Each row is a point. Two turns around zero, p and q, are shown by what they do to some points. Where does a point land after both, in the order given? Backwards means that the second turn is done in reverse. Each puzzle has new turns, and all numbers are rounded.

Turn p:
[3 48 -5] => [-17 44 -9]
[-20 -4 -2] => [-14 -8 12]
[0 -33 15] => [20 -27 13]
[12 -13 -17] => [3 -14 -20]
[5 3 8] => [7 6 2]
Turn q:
[-17 4 9] => [-15 9 8]
[-18 -2 8] => [-18 3 8]
[-5 -9 6] => [-8 -7 6]
[14 -10 36] => [10 -13 37]
[-2 -5 -20] => [-3 -5 -20]
[28 21 -39] => [34 11 -39]
Where do these land?
q, then p: [27 9 13] => [28 11 -9]
p, then q: [-16 14 -3] => [-15 14 7]
q, then p: [3 -31 24] => [20 -23 25]
q, then p: [6 -3 -1] => [5 -4 -4]
p, then q: [-20 11 -34] => [-38 8 -14]

Turn p:
[4 11 -10 -4 -4 35] => [10 14 -4 -2 -23 25]
[14 -14 23 -12 23 -20] => [-10 -13 -4 -26 31 -5]
[5 2 -24 1 -20 -9] => [21 -3 -6 15 -11 -15]
[-4 5 9 -2 2 20] => [-6 10 6 -8 -9 15]
[-11 18 -19 -10 -4 11] => [-1 13 -16 8 -23 0]
[-3 -5 11 0 -7 5] => [-2 -1 13 -6 -4 1]
[-5 -19 4 7 12 -9] => [-11 -19 4 3 13 2]
[-8 7 -3 0 -14 -1] => [1 7 5 6 -11 -10]
[9 -4 9 19 10 -32] => [-1 -6 4 10 36 -14]
Turn q:
[-18 -9 10 14 -4 -17] => [-10 -9 15 17 -6 -17]
[11 15 7 5 4 -6] => [0 20 6 -4 -4 -2]
[14 13 -16 9 2 -12] => [20 19 1 6 5 -5]
[-2 -18 -19 -17 1 24] => [8 -24 -18 -9 15 16]
[-34 18 3 11 -1 15] => [-32 5 -13 23 10 3]
[4 8 -22 -23 3 -12] => [19 3 -23 -9 3 -15]
[10 -5 21 7 -1 -3] => [-5 2 20 -7 -12 3]
[1 -18 18 8 7 8] => [-11 -12 21 -7 2 8]
[13 -5 -2 -14 -13 4] => [12 -6 -8 -9 -13 9]
Where do these land?
q, then p backwards: [24 -5 4 6 -11 -5] => [8 -2 1 2 -19 19]
q, then p: [-11 10 -23 -6 -3 11] => [6 -5 -18 19 0 13]
q, then p: [5 -4 1 12 17 11] => [-16 5 -3 -11 5 13]
q, then p: [-13 -6 5 -1 -20 -48] => [18 -8 23 14 20 -38]
q, then p: [-10 19 5 -1 12 5] => [-16 10 -12 10 -6 -5]
p, then q: [16 -8 3 -9 10 11] => [5 -8 -12 -16 5 11]
p, then q backwards: [-11 -6 6 0 -6 15] => [6 -5 18 4 -8 3]
